Every row gives one point. A path goes straight from each point to the next, and from the last back to the first. The post is the endless flat space through its rows: a point in 2 columns, a line in 3, a plane in 4, and so on, so that a path can go around it. How many times does the path go around the post? Going back the other way cancels.

Post (2 x 3)
[[  2 -26 -21]
 [ 22   6  24]]
Path (10 x 3)
[[ -4 -45  28]
 [ 22 -38  -5]
 [ 38 -30   3]
 [ 17 -29   7]
 [ -9 -46  25]
 [ 48 -33  21]
 [ 60  18  27]
 [ 27  28 -11]
 [ -6  28  21]
 [ -3  -5  28]]
Times around: 1

Post (7 x 8)
[[ 13  38 -28  15  20  55  37 -31]
 [ 21  56  36  16 -34  22 -32  21]
 [ -2 -34 -26  -9  52 -32 -43  -9]
 [ 30  34  -1 -10 -24 -14   5  37]
 [  8 -28  13 -44  43   4 -25 -20]
 [  8  31  21   3 -54 -40  -2   1]
 [ -5 -34 -53 -42   7 -21 -38 -18]]
Path (13 x 8)
[[-15 -34   4 -52   8 -12 -30 -21]
 [-20  39  -2 -39  31  -3   0 -41]
 [ 39  42 -33 -21  -9 -25 -59  39]
 [ 51 -16 -23  24 -24 -35 -46  15]
 [ 28 -14  -8  12  -1   9 -27  13]
 [ 36  23 -19 -18   7   5   3 -13]
 [ 40  30  30 -47   3   0  25  12]
 [-24   0 -43 -33  17   6 -17 -10]
 [-34 -16 -17 -30 -41  12   9   2]
 [  3 -21  11  17 -12   1 -35  11]
 [ 26  24  26  -2 -52 -60  10   7]
 [ 16   6  16  11 -17   7  -4 -21]
 [-10 -59 -32  19  25 -50   3  12]]
Times around: 0

Post (10 x 11)
[[-14  -5  -5  16 -17 -13  -3  59  20  21  -3]
 [ -4  28 -11   2 -26  31  -7 -47  21  38  10]
 [ -3   5 -20  -2  22   4  55  30  17  23  -4]
 [ 20  11 -20   1 -45  27   6  28 -44  -9 -15]
 [  5  20 -15 -14 -18  15 -25  23  59   5  15]
 [-13 -12  15 -23  16 -39   4  34 -22  17   3]
 [ -1   0  -4  12  -2 -13 -43  31 -34  -4  19]
 [ -3 -14  -1  -1  -8  15 -44  14 -28  30 -19]
 [  1 -24  58   0  25 -10  -8  28  35 -22   1]
 [  8  19 -42   1 -33  23  21  -8  -9 -25 -44]]
Path (6 x 11)
[[  4 -11 -30 -42   9   6 -15  21 -44  27  -8]
 [  1 -13 -14  -5  -8  20  -9  28   0   4  46]
 [ -2   5   3  16 -32  60   1   7  -3  24  14]
 [  2   6  16  -1 -29  19 -43  -2  -6   1 -21]
 [-10  12   1  -3  -5 -43  31   7 -18  42   5]
 [ 20   6  -9 -30 -22 -19 -21  13   2   9  22]]
Times around: 1

Post (17 x 18)
[[  4 -15  -2  31   4 -19 -48  49  21   9 -18 -42 -32  -7 -34  -3 -39  17]
 [-19  -9  -8 -19 -14  11  32 -30  26  -4  14   8  -7  11  -5  19  -8  21]
 [ 10  -3  -2 -29  26  -4  25  -8   2  18  -4  17  18 -10 -19   1  12  15]
 [-14 -10  29  17  -2  -2 -17   6  -9  -8 -40  -4   3 -17 -16   4 -51   0]
 [  4  -9 -20 -11 -29  28  33  16  -2  12  10   0 -20 -27 -27  15 -31 -29]
 [-35 -10   9  -4  43  -2  18  -8  -3 -23   6  22 -15   3  -8 -11  16   0]
 [ 10 -12  -2 -51 -13  40  41  16  14 -19 -15   8  -5  -3  -4  11 -14  12]
 [-15  17 -22  10  36   8 -24  -1 -19   0 -18  -8 -12   6  -2  -6 -25   5]
 [  1  -2   5   8  33  19   7  -8  19 -14  11 -12  14 -17  12  13  11  -2]
 [-13   7   7 -60  11   7  15 -22  -5 -20  25 -10   4   3 -13  12  10 -12]
 [  1   2  19 -27   4  -3  30   4  -9   1  24  14 -19  16  22  23  17   3]
 [ -3  -3  -8  26 -49  -2 -47  43   2   4  -9 -39 -18 -28   2 -47 -10  20]
 [  2   1  -8  11  36 -15  29 -18 -27 -43  12   0   4   0 -24  18  10  22]
 [ -8 -26   1  -8  30  21   5 -14 -16 -12  18  21   7   8 -18  40  43   9]
 [-18  10   3   3   9  -3  15   0   6 -12  -8  -3   6  26 -13   7  43 -14]
 [ -3   1 -24  19 -16 -22 -48  30  18 -13 -34  12 -22 -29   1  -5 -49  -2]
 [ -8   9 -10  26  -6  -3 -42  10   9   3 -51 -27 -49 -43 -19 -11 -19  10]]
Path (18 x 18)
[[ 13  16 -14 -25  16   8  12   8  12  27  -5  20  -7 -12 -16   2  -9  11]
 [  6  -3   4 -21 -10   2   6 -12 -33 -26   5  21  -9  27  12  21   8  36]
 [ -6   1 -21  -3  28   2   6 -42 -22 -15  -5 -15  -3 -21 -31 -11   9 -25]
 [-12  -2   3  -6  -6   9 -29 -22  -8  -1  -8   2 -12   7  17 -31 -19   4]
 [ 18 -21 -23  17 -19   9 -42  19   7  -6  14   9 -21  -2  -8  15  39  46]
 [-25  17   3  -2  32   9  -5  -3  12  -3  -9  -7  -3 -19 -12 -35 -24  42]
 [  7  -8  -6  -2   6  13  -9  19  23 -11  34  -2  15 -26  21  -5  14  14]
 [ 18   7   4 -16  20 -41 -48  20  18 -26  -2  32   1 -22 -24  -9 -19   1]
 [ 16 -13  13  12   2   1  -1   1  -3  -8  -9  11  11  -8 -37   6   2  -2]
 [ -3  -8  14  27   1  13  18   8   1   0  13  -2  17   4 -37  29   7 -11]
 [-17  26  -8 -24  -8   4  17  21 -29 -31  16  19   5  -6  13  13  11 -33]
 [  7  -5  20  10  -6  -5  -3  20  10  30  -2 -20  18 -29  14 -17  19  -3]
 [-23  -7  -1 -19  11  -2 -24   9 -11 -21 -30  -1 -44   2 -14   8   8   6]
 [-10  -7  -7  -1  -1 -13  -3  17  22 -11   6 -18   3  18  15  38  27  -7]
 [  2 -20  46 -10   8   9   2  18 -27  11 -29 -34   5  14  -5   9  -1   2]
 [-28 -38  11   9 -28  27  11 -11 -10  -5  16   4   8   6 -29   4   7 -14]
 [ 12 -14  -8  27  16  12   3  19   9 -45 -19  34   6   0  -9  32 -28   1]
 [  1   3  -6  -2  36  18  -4  16  13 -23 -14  29  39  -3 -25  16 -37  27]]
Times around: 1

Post (17 x 18)
[[ -6  -3  -2   8 -21   3  -3  -5 -12   3 -18 -10  -5  -8   3 -15  16 -22]
 [-13   8 -26  -1  36  -1   7   6  -4  20 -14   7   0  19  -2   4  -7 -19]
 [ -7   2 -11 -33 -13   6  33   0  18  10  24 -19  10  14  21   9   1  10]
 [ 10   9   6  45  -4  12 -11   8   0  11  13  -1   2 -16  -8  -1 -12  -5]
 [  3  27  27 -18  -3   3  19 -15   3  11 -16   3 -19  -9  21  34  -8  -4]
 [ -8   9   1  -1  22  -7  27  11   1 -13 -12  13   7  -2  28   3  25   8]
 [ 18  26  15 -11  24  15  12  -3 -22 -10  14   2 -15  -5   8  22   5  18]
 [  3  16   7  -9  11   0 -12  16  -4  14   5 -31 -32  11   7  -7   0   8]
 [ 18   8   3  15  13 -28  -6  -6  -4  13  21   8   8  13   8  27 -15  34]
 [-23  -4   2 -20   0   6 -15  12  -3 -13  -4 -10  18  24  23  13  18 -13]
 [-11  -2   8 -21  21   5 -15  12  17  15  16   7  27   7  -6  -4  -2  15]
 [-14   3   8 -13 -23  -2   9  24  -6  -7 -10  26  -6 -11 -13  -3  25 -28]
 [ -1  12 -10  -2   1 -14   4   9  15  -7  16  -9  12   2   4   4  60  -1]
 [ 21   3  -2  -5   7 -15 -20  -5  34  -2 -12  23 -20   1 -31   5 -14   4]
 [ -8   9   2   0 -20   2   5   1  19   4 -10   8  -6  20  -7 -14  -7  14]
 [-15 -10 -12   8  11   5 -12  -4 -10  21 -11  22  -7   3   9  39 -10  14]
 [-11   7 -17   8  -8  -1  29  16 -20   2 -16 -17  -3 -19 -24  35  18 -15]]
Path (13 x 18)
[[-15  23  18   3  16   6  24  22  -2  -5   4  21  -1  18  12   7   7 -19]
 [  6 -14  10 -10  15 -11  14   4  -5 -14   3 -15  36 -12  18  15  28   5]
 [  4  -8   1 -12   2  17  11 -10 -22  15  13   6   1  13  -9  31   0   0]
 [ -3  -2  16   2  10  17 -19  -9  10  -4  -1  -2   7  17  -5  13  16  -5]
 [  5  -4 -16  -7   2   0  29   0 -18   3 -13  -8  11  13  22  33  -5 -19]
 [  8  23  13  -2  19   5  -7   4 -17   2  -7  14   2   4  27  29  -7 -16]
 [  1  19 -11 -26 -14 -24   1 -14   8 -12  -9  13 -17   8 -16   8  19  31]
 [ -4 -13   5 -12  -7 -13   0  -8   6  -3  -2 -18 -35 -16  11  -4  11   8]
 [-28  -2  19 -17   1   1  11  27   5  17  -9  -7 -12   5   7  -4   8 -13]
 [  2 -15 -21 -10  -1  27  -8 -13   8   7   3   9  -7   7  13  17   3   0]
 [-16  10  -3  -2 -10   8  12  39 -16  16 -11  -4 -26  -5  -3  12   8  15]
 [  6   4  -8   0  10  -6  11  12 -22   3   9 -15   6  13   0   4  38 -17]
 [ -2  17  24   5   1  17  15 -16  18  -2 -13  -6 -12   4  -4  16 -11   2]]
Times around: 1

Post (17 x 18)
[[  6  -5   7   3  -5 -17  -3  20  -3  -1   6   0  -7  19  14  32 -30 -39]
 [  5  18 -25  -1   9   9  -9   7  16  13  28   2  -5   3 -10   8  -3   3]
 [-15  17  -5 -19  10   4 -18  -4  -1  -7   4  26   7  34 -22  22 -18  -7]
 [  2   9 -16 -11  16   9  -7 -10  10 -10  28   0 -19   1 -22 -13  -1 -33]
 [ 16   7  -3  13 -12   7   1   0  -4  -4  -3  -4  14  11 -29  -3 -11 -28]
 [ -4  -4  22   1  -3 -21 -18   6 -14  -5  -2   4   2  -5   6   0  -1  24]
 [ 28 -22  -7   9  -8  32  -8  21 -16  15  -2  20  27 -25  25 -30  -1 -20]
 [  8 -14  31  -1  -7 -14  -8  -7  -3  -5 -15  11  17 -16   1  24  13   2]
 [ 10 -16  10  15  -2  -3  17   3   0 -30 -29  12   1  -5   8  -9 -26 -23]
 [-12  -6  20  -9  -4   2  17   6 -33 -53  11 -41  11  14  11 -17  13   7]
 [  0  -6 -10  15  11 -27   3 -14  12 -30  -5 -22 -22  26  -2  -4  15  -4]
 [ 15  13 -10  19  -1  -9   0  13   2 -43   2   7  -8   7 -14   0  15 -14]
 [ -3  10   5   5 -23  -7  -6  -1   6 -45 -34  -7 -11   4   8  19 -13 -18]
 [  4  34  10 -10   3  -1  13  -1   9   1  -2 -19  15  14  -9  -9  19 -13]
 [-60   9   3 -13  10  -5   8   1 -16  -1 -45   7   1   9 -10 -12  19  30]
 [ -4  -4  40  18 -11  16  -5   3 -18 -16  13 -14  22   4   8  -9  17   9]
 [-23  11  -4 -10  -8 -24  17 -28   0   6 -10  -9 -19  -3  26  -9  -2 -11]]
Path (25 x 18)
[[ 10  21 -16  17 -12 -29 -30 -20  -3 -15 -31  14 -29  -5  16 -22  -4   4]
 [-26 -18  -8  24  -8 -27  19 -16  -6 -18   5 -23   2  13  19   3 -10  -1]
 [ 12 -10   8  -3   3  40  -5 -11  14 -43  21   9  11  -4   4 -12 -15 -10]
 [ 13  -1   9   4  -8  12   4 -11  23 -25  -6  10 -10  13 -12  49  14 -17]
 [ 29 -14  26 -10  24  19  -1  41 -36 -37  15  -5  26   6  -3  11 -14   3]
 [ -1  10   4   7  -2 -16   7 -40   1   7   0  -3  -7 -32   3 -29 -15  11]
 [-25  26  32 -12   7   2  29  -3  -6 -18  20 -14  29  13  -1 -26  12 -18]
 [-25 -13  40   1  -4 -21  -2 -16 -24  -1  18 -39  -9  25  19 -30  17   7]
 [ 17  25  -4  15  32 -48  17 -30  16 -29  -3  48 -26  40 -25   2 -12   0]
 [  7  58 -16 -24  -4  19 -41  -3 -10 -22   5   4   8  16 -13  18   7  24]
 [  5  15 -15   3  -6  -7 -16  27 -13 -25 -13  -5  13  20  15 -18  -5 -12]
 [-16   3  32  19 -23  -5  -9 -22   2 -10  15 -19  -9  10  -1 -26 -13   6]
 [-16  -6  26  -7  22   5  -6 -25  20 -41   0  -3 -24  15  -9 -33 -16  20]
 [ 21  26 -18  14 -10  23   2   1   1 -33  -3   0   1  16  -5  37  19 -24]
 [ -2  -5 -10  12  23   2   8  -8  10  18   4  11 -11   6  -4 -12 -18 -41]
 [-23 -32   6  13  -1  11  -2  15 -20 -48   7   2   4   4 -26 -14 -15 -20]
 [-20  13  35   4  -3  11 -11   2  26 -17  15 -19 -25   0  31 -28 -11  -4]
 [ 13  -8  -8  13   7  17  19  17  -1 -38  -4  22 -19  -9 -52 -17  15 -46]
 [-10  18  17 -32 -19  12  26 -18  -9 -17  -3  -8  23 -30  -6 -16  -4   3]
 [ 22  -9  -2   5  -4  22 -20  22  -8 -53   6  14  27  20  49  20  21 -27]
 [  9  14   8  -5   8 -28   7  -1 -10  -1   4 -12  14  23  13  20  -6 -12]
 [  4 -11  -7  13 -59  20  -4 -20 -14  13 -20 -35 -15 -18  35   8 -10 -32]
 [ 12 -21 -13 -24 -11   4 -19  11   4  -5  -9  12  23  -4 -33  43   9   3]
 [ -8 -16   3   2 -17 -42  24   6   6 -44 -20 -27 -23 -24  37  -5  -7 -15]
 [ -9  -3   5  -3  20 -17  -2  -9   1 -16   9  -4  -9  14  -2  -5 -26   1]]
Times around: 2
